Each row is a point. A path goes straight from each point to the next, and from the last back to the first. The post is the endless flat space through its rows: a point in 2 columns, a line in 3, a plane in 4, and so on, so that a path can go around it. How many times does the path go around the post? Going back the other way cancels.

Post:
[[-0.2  0.0]]
Path, 24 rows:
[[ 0.1  6.2]
 [-5.8  0.2]
 [-2.7 -4.7]
 [ 1.7 -7.1]
 [ 3.3  1.1]
 [ 0.3  5.1]
 [-2.0  1.0]
 [-2.7 -2.2]
 [-0.6 -7.0]
 [ 5.2 -0.1]
 [ 1.3  1.6]
 [-3.8  4.3]
 [-4.3  0.2]
 [-0.7 -6.2]
 [ 1.3 -3.8]
 [-1.3 -1.7]
 [-5.6  2.3]
 [-1.8  6.0]
 [ 2.7  5.5]
 [-1.5  2.7]
 [-3.7 -1.4]
 [-1.0 -3.1]
 [ 3.7 -3.0]
 [ 1.7  2.2]]
Times around: 3

Post:
[[-2.1 -0.9  0.8  4.2  4.5 -1.5  3.4 -1.5 -1.1]
 [ 2.2  0.9  9.1 -0.3  0.4 -1.5  4.0 -1.4  0.1]
 [-5.0  6.1  0.7  1.3  3.8 -3.0  0.1 -1.9 -0.8]
 [-1.4 -0.7  1.7 -0.1 -4.3  0.2 -0.1 -5.7 -5.3]
 [-2.1 -1.7  0.4 -5.5  1.9 -2.7  0.0  7.6 -2.3]
 [-3.2  4.2 -3.4 -1.2 -1.7  1.6  1.4  7.0 -1.8]
 [-1.9 -6.1 -0.5 -6.5 -4.6 -2.1  6.4 -1.2 -4.8]
 [ 0.9  0.2 -6.2  4.4 -1.5 -0.7  1.1 -2.2  1.3]]
Path, 33 rows:
[[ -0.9   2.2   2.4  -2.1   2.3  -0.2   2.5   1.8  -3.0]
 [ -0.2   5.9  -3.0  -1.3  -2.6  -1.8  10.1   1.7  -0.1]
 [ -6.3   3.3   5.0  -1.3  -2.8  -2.7   4.6  -4.7  -5.7]
 [  0.9  -3.9   0.8  -1.5  -7.5  -7.4  -0.3  -4.1   2.8]
 [ -0.9  -3.4  -0.5   2.3   4.9  -5.6   3.0   5.8  -2.6]
 [ -2.1  -5.7  -1.2   1.5  -8.5  -1.0   3.6  -4.1  -5.3]
 [ -6.1   2.2   2.2  -2.5  -2.8  -2.0   0.0  -2.7  -1.2]
 [ -3.2   2.1  -5.7   0.9   1.9  -0.2  -0.5   1.7   1.0]
 [  2.2   0.8  -1.6   1.6  -6.5   3.2  -0.3  -6.4  -3.9]
 [  0.6   5.1  -2.9   0.4   1.8  -3.8  -3.5  -2.3  -3.7]
 [  7.2   1.9   2.2   6.4  -6.1   2.1  -1.1   0.6  -2.7]
 [  2.7  -0.3   2.4  -2.2  -4.0   2.3   4.9  -0.3  -3.6]
 [ -4.4   6.0   3.9  -0.8   1.8   1.0   3.1  -2.5  -3.0]
 [ -4.4  -2.8  -1.2   1.3   2.9   1.3  -0.8   1.7  -2.7]
 [ -3.8   0.4   1.7   3.3   1.5  -2.7  -1.4  -0.8  -0.8]
 [  0.4   2.3  -2.3   3.3  -1.0  -1.6   7.0   3.8   2.1]
 [  1.7   3.1  -2.6   0.8   0.2  -5.8   6.2  -1.8  -0.2]
 [  0.3  -1.7  -0.2  -1.8  -1.8   3.0  -0.1   2.8  -6.4]
 [ -0.9   2.9  -2.4   1.0   0.9   0.6   5.2  -1.7   1.8]
 [ -3.1   1.7  -1.3  -4.9   1.1  -6.3  -1.5   1.1   5.1]
 [  1.6  -3.6   1.6  -1.1  -2.3  -2.0   4.2   2.0   1.0]
 [ -2.0  -2.5   2.0   1.1  -0.8  -1.4   0.0  -2.2  -6.0]
 [  1.8  -3.0   2.7  -3.2   0.8  -3.0   7.5   0.7  -1.4]
 [  3.3   1.2   1.0  -1.1   5.1   0.6   0.6   2.2  -1.0]
 [ -1.2   5.3   2.1  -6.4  -2.5  -0.5  -0.9   0.2   4.4]
 [ -3.1  -1.4   1.9   4.9   0.5   1.8   0.6  -1.1   2.5]
 [ -1.3 -13.7   3.4   1.5   3.2  -5.6   1.1   3.9  -6.4]
 [ -3.2   3.6  -5.1  -0.9   0.3  -6.0   3.9  -1.6  -1.9]
 [ -0.9   0.0  -3.3   0.4   1.5  -3.1   4.1  -5.1  -4.2]
 [  2.3  -1.5   0.5   5.4   2.0  -8.0  -1.0  -0.8  -0.3]
 [-11.6   5.5   4.8   1.5   6.1  -4.9   5.6   4.1  -0.6]
 [ -2.1   1.9   6.1   0.1  -5.0   0.2   2.2  -6.6  -0.9]
 [  4.6  -3.0   0.0   1.4  -4.6   3.1  -0.9  -5.3   0.3]]
Times around: 1
